Every row gives one point. The window is the flat piece filled in between its corners: a triangle in 3 columns, a solid with four corners in 4, and so on. A path goes straight from each point to the next, and from the last back to the first. List the points from which the path goes on through the window.
In the rows, zero is written as 128.

Window, 3 rows:
[[150 114  96]
 [151 191 138]
 [138  91 115]]
Path:
(1): [128 132  93]
(2): [169 103 102]
(3): [184 150 136]
(4): [113 136  88]
(5): [131 172 125]
(6): [185 177 138]
(7): [166 137 109]
(8): [141 169 114]
Through the window after points: 1, 3, 5

Window (4 x 4):
[[136 106 162 137]
 [115 106  95 137]
 [130 196 123  61]
 [114  69 134 124]]
Path:
(1): [110 135 159 103]
(2): [ 99 130 196 155]
(3): [150  89 130 120]
(4): [168 118 102 125]
(5): [ 75 156 125  71]
(6): [ 96  96 125 135]
(7): [153  72 131  96]
(8): [160  88  87  97]
(9): [100 120 107 145]
(10): [103 104 116 152]
(11): [135 111  89 109]
(12): [136  64 128 126]
(13): [ 65 112 142 114]
(14): [ 83 107 164 143]
(15): [164  86 108 143]
(16): [141 110 136 109]
Through the window after points: 2, 6, 8, 10, 12

Window:
[[ 95 150  56 122 121 126 132 145]
 [154 145 122 146 114  98 149 134]
 [124 119  92 168 111 115  85 131]
 [102 147 153 155 135  86 128 167]
 [147  68 136 150 121 146 197  76]
 [126  93  85 104 110  70 115  79]
 [126 138 186 117  89  78 141 124]
 [115 139 104 120 145 124 123 115]]
Path:
(1): [ 81 154 123 131 112  82 140  86]
(2): [125 174  96 182 150 107 123  99]
(3): [149 112 128 120 102 104 154 137]
(4): [143  96 122 120 123 156 121 133]
(5): [123 100  87 145 119  77 154  72]
(6): [121 116 120 159 155 108 186  54]
(7): [132 154 116  83  71  96 102 206]
(8): [108  89 120 125 189 152 139 158]
(9): [142 126  94 150  56 108 182  63]
(10): [ 88 153 155 166 133  86 148 109]
(11): [121 128 131 134 124  91 121 161]
(12): [165 106 158 112 108 102 153 136]
Through the window after points: 2, 8, 10

Window (9 x 9):
[[ 97 150  84  96 206 177 134 156  89]
 [166 119 128  97 104 173 178 100 138]
 [136  92  69 118 157 142 197  93  97]
 [124 121 148 141 132  69 122 137 153]
 [133 103 124 175  55 115 150 139 180]
 [ 66 116 142 112 144 130 143 158  82]
 [154 139 111 151 129 110 137 127  98]
 [123 144  82 114 109 108 156 126 126]
 [194  88  94  57 135 181 152 129 101]]
Path:
(1): [138 112 104 109 146 123 171 170 114]
(2): [121 172 104 157 124 103 165 211 152]
(3): [129 103 123 105 152 131 127 108 116]
(4): [127 109 109 142 124 128 132 108 149]
(5): [138 123 113 115 113 120 205 172 100]
(6): [184  84  76 111  97 137 229 165 131]
(7): [112 149 149 119 147 134  95 115 127]
(8): [154  85  65 114 109 173 102  91 101]
(9): [151 140 147 121 130 111 198 161 137]
(10): [125  99 120 140 134  99 184 182 146]
(11): [122 122 121 138  78 150 120  98 129]
(12): [112 116  90 108 118 148 133  76 132]
(13): [146 119 127  85 173 166 179 197  90]
(14): [133 136 109 127 130 113 155 148 111]
(15): [129  89 114 160 132 113 117  82 117]
(16): [126 113 123 124 102 145 135 114 130]
Through the window after points: 2, 4, 8, 10, 16

Window:
[[120 179 198 122  97  93 125 171 119 151 127 125]
 [119  93 120 127 130 140 134 108 121  61 161 134]
 [ 80  89  99 115 165 130 116 133  41  92 129  90]
 [ 98 160 102 128 172 138  53 101 107 163 137 139]
 [116  71 136 165 109 174 142 145 126 106 145 166]
 [173 126 177 137 105 103 101 193  61 105 126  98]
 [146  72 137 154 108 101 157 145 157 122 183 149]
 [142 203 135 124 170 104  99 185 138 144  85 110]
 [177 136 168 149 142 174 170 134 118 144  83 110]
 [ 86 139  87 197 172 133 125  60 182 120  96 129]
 [107 125  85 131 124 153 130 129 103  94 106  47]
 [121 171 117 148  86  97 156 130 118 130 135 158]]
Path:
(1): [125 117 166 134 110  79 121 126 122 146 103 155]
(2): [111 159 110 120 117  61 157 149 168 128  60 159]
(3): [129 138 150 168 128 178 101 125  79 130 187 113]
(4): [136 155 146 194 148 157 109 154 104 134 146 116]
(5): [106  95 110  71 106 112 131 116 106  87  83 117]
(6): [127 122 159  98  98 117  97 129 143 144 112 106]
(7): [153 103 120 198 148 121 162 178  89  87 175 154]
(8): [122 194  97 159 165 101 178 161 132 117 166  87]
(9): [125 114 135 136 111 129 119 119 113 104 123 143]
(10): [ 95 118  90 143 125 103  89 117 113 124  99 131]
(11): [120 161 144 151 150 143 141 125 140 126 167 124]
(12): [119 182 144 138 103 124 142 161 116 126 146 120]
Through the window after points: 2, 6, 8, 12
